Every row gives one point. Each copy is the shape, with its points in the same order, stretched, turned, moved and blurred by noise. Is it also mirrored, or only turned?

Shape (9 x 3):
array([[ -1.2,  -4.9,  -0.2],
       [  3.8,  -7.7,  -0.5],
       [ -3.4,   2.2,   2.0],
       [  2.6,  -1.9,  -0.6],
       [  0.1,   3.2,  -4.7],
       [  0.6,  -0.9,  -0.7],
       [ -3.8, -11.1,  -0.8],
       [ -1.8,   0.2,  -2.4],
       [ -5.0,   5.2,   3.4]])
Copy 1 (9 x 3):
array([[ 2.7,  1.6, -2.4],
       [ 7.4,  1.7, -0.8],
       [-4.1,  3.0,  0.1],
       [ 1.9, -1.0,  0.9],
       [-4.1, -4.8, -1.1],
       [-0.2, -0.4, -0.3],
       [ 5.9,  4.8, -7.5],
       [-2.7, -1.3, -3.0],
       [-7.1,  3.7,  0.7]])
Copy 1 is: mirrored
Copy 2 (9 x 3):
array([[-3.3, -4.9, -1.5],
       [ 0.6, -9.0, -2.1],
       [-3.2,  1.8,  2.1],
       [ 1.8, -4.1, -0.8],
       [ 2.2,  2.8, -3.4],
       [ 0.5, -1.6, -1.1],
       [-8.3, -8.7, -3.6],
       [-1.6,  0.6, -2.2],
       [-4.2,  5.1,  3.5]])
Copy 2 is: only turned

Shape (8 x 4):
array([[ 0.7,  0.1,  0.6,  2.3],
       [ 2.2, -3.4,  1.0, -4.9],
       [ 5.1,  3.2,  3.2, -5.1],
       [ 0.6,  4.6,  4.0,  3.7],
       [-3.0, -3.3, -4.3,  3.0],
       [ 6.3, -3.1,  3.0, -3.2],
       [-1.6,  4.3, -6.8,  2.4],
       [ 2.6,  2.5, -3.1,  1.8]])
Copy 1:
array([[-0.9, -0.8,  1.6,  1.4],
       [ 6.6,  0.5, -0.6, -1.9],
       [ 5.4,  0.5,  8.0, -4.7],
       [-3.6, -5.0,  5.8, -0.8],
       [-2.2,  1.8, -5.7,  3.5],
       [ 8.8, -2.3,  3.0,  0.9],
       [-7.5,  7.0,  1.4,  1.4],
       [-2.6,  3.2,  4.3,  2.0]])
Copy 1 is: only turned
Copy 2:
array([[-0.7,  0.7,  0.4, -1.9],
       [ 0.8,  4.0, -4.0,  4.6],
       [ 6.6,  4.4, -4.9, -0.3],
       [ 1.4,  2.7,  0.6, -6.5],
       [-6.5, -2.5,  0.0, -0.4],
       [ 3.8,  4.2, -0.6,  5.3],
       [-2.4, -5.9, -3.1, -6.3],
       [ 0.9, -3.1, -0.8, -3.0]])
Copy 2 is: mirrored
